Each row is a point. Examples show where two turns around zero, p and q, send a point. Where does a point land after both, in the order given? Backwards means that the second turn is done in reverse. Each puzzle has new turns, and all numbers are rounded.
(in the rows, 128 means zero)

Turn p:
[111  89 185] => [118 118 198]
[152 144  96] => [149 133  91]
[141 142 106] => [138 133 101]
[112 148  98] => [110 126  93]
[113  79 165] => [124 101 185]
[139 166 118] => [129 158 100]
Turn q:
[136 146 139] => [144 143 132]
[138 185 101] => [149 171  86]
[160 105 114] => [146  93 115]
[118 105  91] => [102 104 100]
[ 79  89 176] => [ 83 120 192]
[137 138 148] => [144 137 143]
Where do these land?
q, then p: [123 154 167] => [130 174 139]
q, then p backwards: [100 147  87] => [108 172 106]
p, then q: [159 134 155] => [165 146 135]
q, then p: [130  77 103] => [123  74 145]

Turn p:
[104 121 112 133 151 187] => [ 93 136 129 132 144 186]
[ 70 156 116 134 126 112] => [ 89 158 123 154 152  99]
[175 142 132 128 134 153] => [169 138 125 118 116 161]
[103 126 109 156 163 109] => [119 114 127 166 168 123]
[158  93 142  94 117 155] => [132 107 135  78 102 153]
[144 136 126 121 189 108] => [162 118 140 126 183 131]
[152 133 142 171  71  84] => [155 119 120 165  70  81]
[100 121  92 113  82  78] => [ 98 118  82 126 119  66]
[146 125 181 103 120 165] => [136 144 171  89  98 152]
Turn q:
[160 139 167 169  91  83] => [158 160 155 162  83  85]
[122 100 150 100 114 139] => [118  98 158 113 115 137]
[ 64 136 143 119 156 149] => [ 76 118 144 143 175 143]
[183 116 127 144 125 145] => [181 139 129 118 110 148]
[ 87 157 116  89 176 128] => [ 83 129 116 101 187 118]
[128 180 125 160 161  89] => [133 179 109 149 161  85]
[128  83  97 123 116 133] => [138  83 105 127 112 143]
[151 112  99 119  86 158] => [135 117 108 110  82 165]
Where do these land?
q, then p: [111  89  76 105 149 131] => [103  77 100 109 151 152]
q, then p: [133 117 167 116 136 124] => [140 123 166 115 122 117]
q, then p: [109 126  60 108 141  84] => [108  88  70 128 169 105]
q, then p: [127 131 144 112 126 110] => [128 126 141 121 130 103]
p, then q: [156  99 154 209 156 159] => [175 129 172 175 106 190]
q, then p backwards: [138 143 111 114 157 131] => [131 140 110  97 143 126]
q, then p: [157 171 153 126  61 133] => [121 192 123 124  77  95]
q, then p: [ 93 148 159 134  97 151] => [ 93 160 160 154 112 127]

Turn p:
[ 72 167 167 178 136 125 125 132 107] => [ 89 165 162 155 139  83 165 110 152]
[141 158 137 148 117 116 169 112 102] => [151 149 115 141 114 109 160  91 116]
[122 143  97 113 148 189  96 154 165] => [106 155 116 137 173 172  81 156 145]
[100 126 168 180 172  96 175 111 167] => [148 127 130 107 160  85 198 127 187]
[138 125  92 128 122 106  88 127 102] => [114 105 123 142 129 106  97 136  86]
[126 100  93  86 158 122 110 187 133] => [117 127 133 100 146 155 112 198  90]
[155 165 164 143 133 102 100 147 159] => [169 140 155 164 130  99 115 157 155]
[152 141 179  94  91 136 110 107 165] => [162 130 149 134  81 142  89 121 177]
[107 116 105  99  87 131 139 127 142] => [104 126  95 114  89 147 119 139 133]
[148  73 116 146 105 170 156 106  93] => [117  85 115 131 126 180 153  77 106]
[148  93  92  92 139 115 138 101  74] => [131  99 117  84 121 134 117 101  61]
Turn q:
[ 90 147 154 166 132 207 139  91  82] => [117 145 161 178  99 170 102  77  66]
[127 147 127 129  89 134 129 172 147] => [117 160  99 140  99 126 128 152 153]
[148 116 146 163 108 171 130  81 142] => [141 118 173 150  82 138 142  88 134]
[135 140 123  82 132  96 142 124  69] => [153 142 102  81 152 122 130 136  76]
[101 104  77  92 156 134 156 113 184] => [ 82  91  92 119 164 134 161  85 161]
[166 133  98 155 126  88 120 141 159] => [161 124 121 138 142  88 134 141 180]
[197  98 108 132 146 119  65 139 126] => [195  76 133 114 129 140 108 160 167]
[ 80 185 145  97 151 115 144  99 138] => [ 81 172 137  96 163 122 105  89 115]
[111 114 139 109  98 117 125  95 106] => [118 117 132  98 102 109 130 119  92]
[ 90 119 138 168 132 117 128 196 143] => [ 90 137 120 183 138 118 119 185 139]
[162 105 150 116 138 109 129 156 112] => [152 124 136 112 139 139 148 175 124]
Where do these land?
q, then p: [163 114 119  72  97  75 153  81 157] => [172 137  96  50  75 128 126 140 122]
p, then q backwards: [112 130  71 161 107 111 112  98 114] => [ 69 114  77 132 114 115 133 126 124]
p, then q: [107 117 143 151 164 101  88 124 119] => [103 119 160 112 161 115 133 168 117]
q, then p backwards: [139 132 153 148 125 132 164 159 122] => [127 150 138 142 126 130 144 177 125]
q, then p backwards: [166  95 168 113 115 162 168 112 170] => [104  91 190 137 112 141 178 149 118]
q, then p: [ 87 138 144 107 178 143 120 162 108] => [ 81 154 159 127 178 141 115 129 115]
p, then q backwards: [113 116 152 137 140 159 165 146 109] => [142 126 153 110 144 150 172 119 143]
q, then p backwards: [190  68 129  75 115 122 134 122 138] => [132  59 149 118 138  97 188 130 153]
p, then q: [125 180 132 141 201 154 121 160 108] => [142 177 163 127 196 151  91 126 121]
p, then q backwards: [134 103 102 123  88 113 136 130 182] => [138  98  96 113 102 140  97 172 138]
q, then p: [107 160 113 156  90 112  77 132 105] => [117 101 136 171 107  88  88 154 109]
p, then q backwards: [ 92 182 109 153 117 152  98 112 105] => [ 66 174 118 157 127 126 146 126 147]

Turn p:
[116 116  61 124 137 128 127  93 129 141 124 129] => [118 119  67 121 104 148 122  99 142 128 114 127]
[110 129  88  92 129 162 139 132 132 156 118  99] => [119 110 101 111 149 169 122 105 128 139 115  85]
[151  76 144 116 136  82 176 182 150 130 153 117] => [141  71 119 113 184  89 137 178 146 142 143 152]
[136 132  70  84 104 114 106 112 108 143 121  92] => [147 108  84  80 109 154 104 102 106 116 142 102]
[115 127 173 178 108 120 135 142 108 135 119 145] => [106 148 155 149 109 102 145 179 113 130 125 126]
[140 158 168 161 144 131  92 124 144 142  99 155] => [135 177 165 153 112  98 102 126 122 146 101 130]
[120 154  83 103 142 110 160 118 130 122 137  82] => [141 105  81 117 148 123 153  84 120 119 147  99]
[145 115 102  80 111 102 193 156 135 112 128 141] => [129 100 107  64 173 114 162 136 152 107 125 138]
[115 121 163 148 134 152  92  95 129  98  95 127] => [131 131 172 170  89 135 113 117 129 103 104 127]
[115 117 121 117 107 103 147 178 164 105 161 134] => [151 121 121 113 161 121 147 164 177 125 163 126]
[136 142 156 166 156 161  86 134  93 112 125 151] => [126 175 155 176 122 146 113 137  95 117 115 157]
[156 138 151 158 115 161 115 101 131 130 142 132] => [135 142 162 141  98 143 143 119 113 160 123 149]
[111 139 184 137 142 140  95  96 111 138 141 160] => [ 87 157 175 157 106 123 101 117 120 133 144 146]
Turn q:
[116 153 107 163 149 136 123 109 130 142  98 157] => [133 124 125 155 163 125 130 150 155 106  96 151]
[130 153 111 130 161 169 137  96 134 110 155 158] => [123 138 146 132 149 136 156 112 179  88 146 144]
[129 118 146 133 143 159 113  66 101 134 110 115] => [124 137 176 125 152 165 130 110 110 104  98 148]
[134 102  93 132 157 108 190 143 107 211 123 133] => [101  93  73 155 179 115 179 101 100 168 112 143]
[151  83 131 103 102 139 133 144 141 163  86 147] => [143  88 102  78 135 142 125 124 118 165 100 143]
[116 152 139 132  66 147 133 148 113  87 139 113] => [128 167 130 115  71 150 137 172 127 132 145 126]
[120 110 113 107 101 127  87 191 157  91 107  90] => [135 121  96  82  99 128  83 167 113 118 141  70]
[129 132 117 140 143  99 160 113  89  93 133 142] => [124 131 137 150 116  93 157 130 105  98 143 161]
[ 98 131 152 128 137 138 103 123 148  83 180  95] => [ 97 151 172 131 100 131 104 122 144 109 163  84]
[144 154 143  76 132  88 144 146 102 138 139 126] => [156 165 114 122 132  91 140 102  99 158 153 129]
[170 120 118 137 104  96 109  79 144 159 169 101] => [148 120 124 173  92 158 118  60 122 132 108 114]
[101 112 111 149 136 133 100 172 135 137 121 167] => [ 99 111  93 121 144 114  88 157 154 128 129 144]
[136 130 161 144 149 132 117 164 137 102 133 105] => [132 117 150 132 133 130 104 154 119 133 173 105]
[118 141 149 116 112 121 145  98 153 142 100 142] => [149 130 152 120 128 115 144 128 145 152  86 130]
Where do these land?
q, then p: [149 151 111 138  99  73 146 105 126 129 151 129] => [138 139 114 107  75 105 169 144 115 141 116 136]
q, then p: [144 121 125 143 111 110 120 130 123  84 142 113] => [144 128 143 116 105 146 147 156 121 117 155 137]
q, then p: [149 132 145 117 117 128 110 104  91 123 134 157] => [114 167 152 108 113 127 125 112 133 126 126 158]
q, then p: [120 116 117 157 136 153 100 143 168 146 101 143] => [156 112 123 152 145 147  88 139 156 130  98 121]
p, then q: [126 134  98 104 144 140 134 139 140 126 159 139] => [124 124 127 128 154 131 142 104 164 107 130 119]
q, then p: [116 100 118 133 120 107 146  90  80 136 133 124] => [ 80 146 128 125 100 119 149 135 120  89 114 127]
q, then p: [ 88 136 170 119 130 120  96 153 157 122 119 122] => [152 131 143 134 139 113  76 134 116 142 155  92]
q, then p: [168 106 164  31 111 121 167 111 112 134 124 123] => [ 74  99 144  52 127 114 128  73  87 139 139 146]
q, then p backwards: [109 180 100 128  93 104 136 158  94 144 126  83] => [112 167  94 197 129 129 116 157  99 150 121 126]
p, then q: [ 98 156  60 119 130 147 178  86 146 115 100 147] => [139 124 138 114 119 119 198 134 143  89  67  89]
q, then p: [117 159 169 152 107 144  80 148 146 131 167  79] => [159 154 158 162 117 165 120 132 101 177 156  85]
q, then p: [132  73 146 149 157 142  94 134 141 128 109 139] => [118 106 145 155 127 152  70 141 144 109 127 147]
q, then p: [137  88 161 145 156 166 149 165 161 135 111 174] => [101  89 129 135 170 134  78 150 175 157 130 151]
q, then p backwards: [139 140 109 155 180 136 137 125 108 140 116 120] => [117 125 136 125 167 135 148 161 109  99 140 111]
